Each row of a before or after table is a point. One or more steps were done to the points. Then noise was added and the rows were shuffled. The steps act on columns, c1 being the first. What was done? A step turns or swaps two columns, mirrors them in a line or flattens them onto one, adds a multiple of one to another, or multiplies or shifts one. Angles are multiples of 10 degrees, from the lower column toward the higher: turns from -170 to 170, lines from 10 to 170 but not 90. Use the fewest steps. Two steps may share a column if one is a turn and the other turns, adds or multiplies; they go together, in the order done. Otherwise the lowest column goes first.

Before:
[[-0.15,-0.37,+0.35],
[+0.01,+0.24,+0.01],
[+0.30,-0.03,-0.09],
[-0.12,-0.22,+0.08],
[+0.29,-0.06,+0.62],
[-0.29,-0.49,+0.78],
[+0.29,+0.07,+0.55],
[+0.79,-0.44,+0.35],
[-0.24,+0.22,+0.45],
[+0.31,-0.15,+0.03],
[-0.21,+0.17,+0.54],
[+0.01,+0.11,-0.23],
[+0.06,-0.02,+0.53],
[-0.19,+0.80,+0.49]]
After, 14 rows:
[[-0.11,-0.41,+0.30],
[+0.19,-0.16,+0.61],
[-0.17,+0.14,+0.48],
[+0.04,-0.10,+0.52],
[+0.21,-0.16,+0.03],
[+0.01,+0.25,+0.07],
[-0.13,+0.70,+0.62],
[+0.55,-0.48,+0.27],
[+0.20,-0.02,+0.56],
[+0.18,+0.01,-0.06],
[-0.10,-0.22,+0.04],
[-0.02,+0.16,-0.21],
[-0.22,-0.63,+0.70],
[-0.14,+0.05,+0.55]]
Steps: multiply c1 by 0.7; turn c2 and c3 by 10 degrees

Before:
[[-0.16,+0.16,+0.58,+0.00],
[-0.16,+0.48,-0.35,-0.42],
[+0.26,-0.07,+0.31,-0.57],
[+0.06,+0.51,-0.28,+0.06],
[-0.32,+0.15,-0.12,+0.04],
[+0.40,+0.69,-0.16,+0.06],
[-0.03,+0.01,+0.56,-0.58],
[+0.53,+0.12,-0.18,+0.37],
[-0.05,-0.20,+0.61,-0.52],
[-0.48,-0.32,+0.33,-0.39],
[+0.39,+0.53,-0.30,+0.09],
[+0.28,-0.13,+0.22,+0.13]]
After:
[[-0.34,+0.26,-0.43,-0.29],
[-0.28,-0.29,-0.30,-0.64],
[-0.41,-0.19,-0.26,-0.50],
[+0.51,-0.52,-0.19,+0.30],
[+0.13,+0.20,-0.33,+0.04],
[+0.59,-0.07,-0.04,-0.14],
[+0.22,-0.44,-0.33,+0.35],
[-0.30,-0.22,+0.04,-0.47],
[+0.48,-0.18,+0.35,+0.46],
[+0.01,-0.05,+0.35,-0.13],
[-0.27,-0.61,+0.27,-0.21],
[+0.56,-0.34,-0.14,+0.43]]
Steps: turn c1 and c3 by -110 degrees; turn c2 and c4 by -120 degrees
